Every row gives one point. Each copy is the shape, with its points in the same order, stretched, turned, moved and blurred by noise. Say if it was mirrored as well.

Shape, 7 rows:
+0.06,+0.13,+0.19
-0.33,-0.83,-0.26
-0.39,+0.00,-0.93
-0.33,+0.14,+0.19
-0.39,+0.31,+0.37
-0.11,+0.17,+0.70
-0.17,+0.12,+0.42
Copy 1 (7 x 3):
+0.09,+0.13,+0.16
-0.40,+0.34,-0.68
-0.65,-0.53,-0.37
-0.29,+0.33,+0.24
-0.36,+0.42,+0.47
+0.14,+0.58,+0.46
-0.03,+0.44,+0.29
Copy 1 is: mirrored
Copy 2:
-0.19,+0.05,+0.23
+0.03,-0.65,-0.78
+0.82,+0.26,-0.78
-0.29,+0.17,-0.10
-0.50,+0.27,-0.05
-0.79,+0.05,+0.31
-0.54,+0.06,+0.07
Copy 2 is: only turned
Copy 3:
-0.21,+0.10,-0.09
+0.12,-0.90,-0.15
+0.18,-0.52,-1.20
-0.48,-0.14,-0.19
-0.67,-0.02,-0.13
-0.65,+0.16,+0.32
-0.50,+0.03,+0.06
Copy 3 is: only turned
Copy 4, 7 rows:
-0.14,+0.14,+0.08
-0.05,-0.82,+0.39
+0.89,-0.31,+0.37
-0.12,+0.00,+0.50
-0.15,+0.22,+0.54
-0.55,+0.19,+0.37
-0.36,+0.10,+0.36
Copy 4 is: mirrored

Shape:
-0.35,-0.52,-0.23,-0.38
-0.15,+0.22,-0.85,+0.21
+0.60,+0.53,+0.55,+0.31
-0.20,+0.39,+0.26,+0.02
-0.25,-0.24,-0.69,-0.52
+0.05,+0.39,-0.43,+0.21
+0.40,+0.10,+0.50,+0.45
-0.09,-0.41,+0.46,+0.27
Copy 1, 8 rows:
-0.82,-0.14,-0.17,-0.16
-0.39,+0.75,-0.16,-0.11
+0.92,-0.32,+0.53,+0.47
-0.02,-0.09,+0.60,+0.34
-0.79,+0.23,-0.26,-0.55
+0.04,+0.47,+0.10,+0.05
+0.52,-0.34,+0.25,+0.65
-0.20,-0.46,+0.08,+0.72
Copy 1 is: only turned
Copy 2, 8 rows:
+0.04,-0.20,-0.43,-0.71
+0.31,-0.02,-0.71,+0.13
-0.18,+0.12,+0.46,+0.44
-0.23,+0.24,-0.06,-0.08
+0.42,-0.03,-0.71,-0.75
+0.15,+0.01,-0.34,+0.13
-0.20,-0.27,+0.33,+0.27
-0.41,-0.41,+0.13,-0.28
Copy 2 is: only turned
Copy 3, 8 rows:
+0.09,-0.60,+0.05,-0.50
+0.77,+0.26,+0.11,-0.31
-0.40,+0.86,-0.38,+0.88
-0.07,+0.15,+0.20,+0.50
+0.22,-0.20,+0.22,-0.85
+0.38,+0.48,+0.02,+0.07
-0.18,+0.35,-0.54,+0.80
-0.10,-0.43,-0.37,+0.49
Copy 3 is: mirrored

Shape, 10 rows:
+0.50,+0.62,+0.37,+0.28
-0.27,+0.55,+0.57,-0.92
-0.60,+0.07,-0.32,-0.22
-0.37,+0.10,+0.17,-0.41
-0.35,+0.02,-0.13,-0.25
+0.40,-0.55,-0.20,+0.13
-0.33,-0.06,+0.05,-0.15
-0.31,-0.60,-0.28,-0.11
+0.09,+0.34,+0.43,+0.51
-0.41,+0.29,+0.03,-0.05
Copy 1:
-0.39,+0.29,+0.40,+0.63
+0.58,+0.30,+1.13,-0.50
-0.27,-0.05,+0.26,-0.76
+0.18,+0.05,+0.43,-0.52
-0.16,-0.20,+0.24,-0.47
-0.28,-0.45,-0.45,+0.42
+0.01,+0.02,+0.14,-0.43
-0.02,-0.38,-0.32,-0.40
-0.39,+0.46,+0.15,+0.24
-0.25,+0.21,+0.43,-0.40
Copy 1 is: mirrored
Copy 2:
+0.42,+0.39,-0.42,+0.92
+0.91,+1.00,+0.21,-0.24
-0.15,+0.14,-0.08,-0.51
+0.15,+0.39,+0.22,-0.20
+0.02,+0.12,+0.06,-0.27
+0.12,-0.64,+0.25,+0.28
-0.06,+0.15,+0.21,-0.09
-0.24,-0.38,+0.39,-0.34
-0.05,+0.45,-0.18,+0.86
-0.04,+0.44,-0.08,+0.05
Copy 2 is: only turned
Copy 3 (10 x 4):
-0.19,+0.75,+0.32,-0.14
+1.34,+0.39,+0.04,+0.23
+0.38,-0.20,-0.62,+0.24
+0.67,-0.09,-0.22,+0.19
+0.33,-0.16,-0.47,+0.12
-0.25,-0.54,-0.03,-0.47
+0.35,-0.21,-0.21,+0.16
+0.13,-0.79,-0.32,-0.09
-0.31,+0.34,+0.27,+0.12
+0.27,+0.08,-0.28,+0.28
Copy 3 is: mirrored
Copy 4:
+0.42,+0.51,+0.82,-0.25
+0.80,-1.20,+0.98,-0.12
-0.43,-0.72,+0.02,+0.17
+0.13,-0.89,+0.24,+0.16
-0.04,-0.57,+0.03,+0.18
+0.31,+0.18,-0.75,+0.36
-0.01,-0.54,+0.08,+0.32
-0.07,-0.57,-0.65,+0.50
-0.05,+0.33,+0.69,+0.31
-0.23,-0.45,+0.42,+0.11
Copy 4 is: only turned

Shape (10 x 6):
-0.03,+0.29,-0.60,-0.22,-0.47,+0.56
+0.30,-0.18,-0.21,+0.11,-0.24,-0.07
-0.20,-0.05,-0.47,+0.65,+0.52,+0.06
-0.07,+0.07,+0.32,+0.02,+0.51,-0.71
-0.27,+0.29,-0.49,+0.17,-0.05,-0.43
+0.14,-0.40,+0.07,+0.42,+0.09,-0.31
+1.00,+0.13,+0.34,+0.50,-0.40,+0.58
-0.03,+0.59,-0.37,+0.17,+0.01,-0.16
+0.21,-0.65,-1.01,-0.16,+0.46,+0.20
+0.16,-0.59,+0.31,-0.10,+0.41,-0.17
Copy 1, 10 rows:
-0.30,+0.18,+0.07,+0.50,-0.62,+0.39
-0.27,-0.28,-0.21,-0.07,-0.13,-0.04
-0.30,-0.71,-0.04,+0.93,+0.44,-0.38
+0.30,-0.28,+0.11,-0.07,+1.25,-0.19
+0.06,-0.43,-0.28,+0.52,+0.50,+0.39
-0.06,-0.66,-0.13,-0.01,+0.40,-0.35
+0.00,+0.38,-0.51,-0.19,-0.52,-0.84
+0.23,+0.00,-0.38,+0.70,+0.41,+0.19
-1.36,-0.57,+0.29,+0.42,-0.05,+0.30
-0.30,-0.47,+0.50,-0.24,+0.41,-0.32
Copy 1 is: mirrored
Copy 2:
+0.25,+0.86,-0.63,+0.29,+0.30,+0.26
-0.15,+0.34,-0.27,-0.05,+0.03,-0.42
-0.18,-0.48,-0.79,+0.07,+0.36,-0.03
-0.51,-0.40,+0.30,-0.77,+0.11,-0.15
-0.59,+0.35,-0.36,-0.21,+0.54,-0.04
-0.39,-0.22,-0.06,-0.15,-0.06,-0.54
+0.99,+0.20,+0.27,+0.50,+0.24,-0.84
-0.06,+0.30,-0.26,-0.14,+0.70,-0.02
-0.15,-0.01,-1.63,-0.33,-0.37,+0.04
-0.21,-0.39,-0.04,-0.51,-0.52,-0.20
Copy 2 is: only turned
Copy 3:
-0.48,-0.01,-0.19,+0.81,+0.05,+0.26
-0.11,-0.15,-0.23,+0.21,-0.26,+0.18
-0.18,+0.78,+0.53,-0.27,+0.29,+0.24
+0.32,+0.08,-0.28,-0.53,+0.50,-0.11
-0.22,+0.54,-0.38,-0.05,+0.19,+0.16
-0.06,+0.01,+0.07,-0.38,-0.19,-0.02
+0.17,-0.56,+0.30,+0.75,-0.92,-0.38
+0.14,+0.47,-0.30,+0.33,+0.26,+0.00
-0.29,+0.08,+0.25,+0.06,+0.12,+1.15
-0.02,-0.49,+0.10,-0.36,+0.26,+0.16
Copy 3 is: mirrored
Copy 4, 10 rows:
+0.69,+0.25,-0.63,-0.19,-0.32,-0.09
+0.04,+0.14,-0.22,+0.32,-0.05,-0.14
+0.45,-0.70,+0.35,+0.20,+0.46,+0.23
-0.46,-0.10,+0.56,-0.25,+0.54,-0.06
+0.01,-0.45,+0.13,-0.30,-0.29,-0.08
-0.26,-0.19,+0.05,+0.41,+0.40,+0.03
+0.22,+0.94,-0.26,+0.97,+0.01,+0.67
+0.25,-0.05,+0.25,-0.23,-0.34,+0.21
+0.74,-0.13,-0.08,+0.44,+0.33,-1.01
-0.18,+0.12,+0.04,+0.25,+0.95,-0.37
Copy 4 is: mirrored

Shape:
+0.03,-0.55,-0.17,+0.07,-0.21,-0.17
+0.22,+0.01,+0.01,+0.34,-0.39,-0.02
-0.33,+0.02,+0.40,+0.10,+0.08,+0.00
+1.06,+0.14,-0.75,-0.18,-0.16,+0.62
-0.01,+0.54,+0.31,+0.20,+0.51,+0.00
+0.21,-0.32,+0.21,+0.42,+0.04,+0.23
+0.25,+0.23,-0.51,+0.27,-0.46,+0.64
+0.09,+0.09,+0.47,-0.85,+0.05,+0.51
+0.17,+0.10,+0.69,+0.04,+0.17,-0.24
Copy 1 (9 x 6):
+0.61,-0.07,-0.21,-0.16,+0.55,+0.15
+0.54,+0.11,+0.20,-0.23,-0.17,-0.19
+0.31,+0.66,+0.00,+0.40,-0.12,+0.31
-0.48,-0.95,+0.56,-1.01,+0.19,+0.00
-0.26,+0.46,+0.42,+0.49,-0.13,-0.18
+0.42,+0.46,+0.43,-0.17,+0.37,+0.07
+0.23,-0.47,+0.69,-0.52,-0.39,+0.09
-0.61,+0.43,-0.32,-0.22,-0.60,+0.92
+0.00,+0.75,-0.15,+0.18,-0.26,-0.10
Copy 1 is: mirrored
Copy 2 (9 x 6):
+0.14,-0.42,-0.13,-0.24,-0.15,-0.41
-0.07,-0.25,-0.40,-0.40,+0.08,-0.10
-0.01,-0.07,+0.63,-0.27,+0.27,+0.16
+0.04,+0.90,-1.30,+0.34,-0.21,-0.96
+0.35,+0.48,+0.50,-0.29,+0.39,+0.22
-0.13,-0.19,+0.07,-0.24,+0.47,-0.23
-0.48,+0.24,-0.64,-0.44,-0.32,-0.77
-0.25,+0.96,+0.48,+0.87,+0.13,+0.06
+0.21,+0.14,+0.32,+0.12,+0.64,+0.51
Copy 2 is: mirrored
